Every row gives one point. To make a cloud, some directions were put in groups of two or more. Within a group, all points are equally far from the middle, so they leave a hole (a ring in 2 directions, a hollow ball in 3). The other directions are filled evenly. Then the cloud was stretched, turned, moved and blurred a little. How many holes are there, and how many directions does each take, smallest first?
In the rows, 128 means zero.

Cloud (21 x 3)
[[ 98  96  95]
 [128 153 130]
 [161 143  47]
 [111 132 140]
 [ 90 151 104]
 [139  86 128]
 [178 194 183]
 [162 184 103]
 [ 71 177 169]
 [105 170  97]
 [150 156 103]
 [195  88 138]
 [ 95 154 152]
 [208 124 101]
 [167 124 147]
 [115 118  68]
 [136 156  70]
 [152 159  65]
 [159 168  54]
 [129 144 174]
 [173  77 125]]
Holes: 0

Cloud (28 x 4)
[[ 92  64 131 111]
 [109 120 181  90]
 [145  78 145  52]
 [ 88  67 103 101]
 [166  60 133 101]
 [158  89  94 149]
 [135  54 130  71]
 [109 142 107 183]
 [108  96  78  74]
 [ 61 102 119 125]
 [141 113  61 125]
 [ 71 167 107 132]
 [ 84 113  69 152]
 [109 117 147  52]
 [126 146 140 169]
 [109 105  57 125]
 [ 74 141 143  87]
 [ 93  62 117 101]
 [144 108  65 135]
 [ 91 148 114  73]
 [144  81 146  51]
 [ 99 145  97 180]
 [ 81 159 115  90]
 [ 97 178 103 124]
 [173  76 141  79]
 [106  94  75  78]
 [ 80 173 106 127]
 [ 91 158 106  86]]
Holes: 2 (2, 2)

Cloud (49 x 6)
[[121  88 135  75 127 209]
 [164 162 119 149 148 219]
 [ 96 142 111  83 178  95]
 [ 88  89 146  85 111 194]
 [123 119 180 130  99 166]
 [139 149 173 184 166  47]
 [167 128  93 166 124 228]
 [175 130 117 121 160 204]
 [143 171 127 223 179  98]
 [119  75  97  81 131 138]
 [176 170 160 156 144  97]
 [109  90 115 178 142  82]
 [119 120 172 197 172 135]
 [101  83 133  92  90 197]
 [100  94 133 169 177 140]
 [130 154  92 120 151 100]
 [ 92 131 189 131 129 141]
 [162 136 111 192 108 208]
 [187 168 175 168 134 151]
 [134 180 124 143 174  78]
 [142 148 108 118 115 104]
 [100  86 139 160 134 175]
 [ 86 141 124  67 161  81]
 [171 120 109 168  93 168]
 [111 102  98 133  93 212]
 [110 162 107 143 179 151]
 [ 74 124 167 126 114 131]
 [158 160 169 132 133  87]
 [130 148 151 147 216  85]
 [116 104 167 173 154 166]
 [142 125 116 210 201 109]
 [158 170 154 132 162 201]
 [139  94  82  85 120 181]
 [125 121 144  81  93 124]
 [136  85  85  85 128 167]
 [134 116  90 147 129 230]
 [140 152 113 169 101 198]
 [166  98 125 153 148 218]
 [115 149 130  72  94 194]
 [103 121 179 166 183 124]
 [120 172 123 121 116 191]
 [130 168 126 101 107 198]
 [171 146 120 189 154 219]
 [147 181 132 176 195  82]
 [136 144 171 188 164  48]
 [135 118 147 118 162 212]
 [156 168 141 118 184  95]
 [166 138 184 167 115 156]
 [104 107 115 196 131 143]]
Holes: 2 (2, 4)
